Each row is a point. To make a cloud, some directions were put in groups of two or more. Within a group, all points are equally far from the middle, so they leave a hole (a ring in 2 directions, a hollow ball in 3). The other directions are filled evenly. Then the cloud was stretched, turned, moved and blurred a little. Count the holes, and give their numbers of directions, smallest first.

Cloud, 22 rows:
[[-0.6  1.2 -3.8]
 [ 0.6 -1.3 -4.9]
 [ 2.6 -1.4 -0.3]
 [-2.8  0.4  2.5]
 [-2.8  0.0 -3.9]
 [ 2.3  0.0  2.2]
 [-3.3  2.5 -1.9]
 [ 2.3  1.6 -0.6]
 [ 1.5 -0.8 -1.3]
 [-1.1 -2.2  3.2]
 [-5.7 -0.2 -2.8]
 [-4.1  3.9  1.7]
 [-4.7  5.1  1.6]
 [ 1.2  4.0  0.6]
 [-2.7  0.4  3.1]
 [-2.2 -1.7 -1.2]
 [-1.4  0.6  4.9]
 [ 1.8  3.8 -0.6]
 [ 0.4  0.7 -5.7]
 [-3.3  5.1  2.0]
 [ 0.3  3.9 -3.0]
 [-4.3  5.2  1.1]]
Holes: 0

Cloud (19 x 3):
[[ 2.7 -2.9 -0.2]
 [-1.8  1.6  1.9]
 [ 0.4  1.3 -4.9]
 [ 2.3 -2.7 -1.1]
 [ 2.3  3.6 -0.9]
 [ 0.6  3.7  0.4]
 [-4.1 -0.3  0.4]
 [-0.5  2.1 -5.2]
 [-0.8  3.4 -3.9]
 [-2.9  4.0 -3.9]
 [ 2.9  3.6  1.6]
 [-0.8  3.5 -3.7]
 [-3.3 -2.7 -2.7]
 [-1.0  2.7 -5.0]
 [-3.0  4.0 -2.9]
 [ 4.1  3.2 -0.3]
 [ 4.5  1.2 -2.1]
 [-1.3  3.9 -1.8]
 [-0.3  1.1  3.0]]
Holes: 1 (2)

Cloud:
[[ 3.2  1.5 -4.5 -0.7]
 [-2.1  2.7 -0.5 -3.8]
 [-2.9 -5.0  0.4 -0.6]
 [-5.0 -2.1  1.8  0.6]
 [ 3.3  2.0  0.1 -2.1]
 [ 2.9 -1.4 -4.4 -0.1]
 [ 3.0 -1.4 -4.4 -0.2]
 [-2.9  0.0  1.6  3.7]
 [ 3.3 -1.4 -4.1 -2.3]
 [-1.4  1.7 -5.1 -2.7]
 [-0.6 -0.4  2.7  3.7]
 [ 0.2 -2.3 -4.3 -4.9]
 [-3.2 -4.7 -1.0 -0.9]
 [ 0.5  0.5 -4.9  2.0]
 [-0.3  4.0 -1.7 -2.0]
 [ 1.7 -3.0 -4.2 -3.5]
 [ 0.1  3.8  1.1 -0.4]
 [-0.3  3.1  2.5  0.6]
 [-0.5 -1.6  3.8 -3.9]
 [ 2.4 -0.4 -0.7 -5.1]
 [ 2.4 -0.9 -2.2 -5.2]
 [-1.1  0.4 -2.0 -5.9]
 [-0.3 -0.4 -2.5 -6.1]
 [ 2.0  1.1  3.2 -0.5]
 [-2.5 -0.2 -5.2  0.1]
 [-2.9 -1.0 -4.9 -0.8]]
Holes: 2 (2, 2)
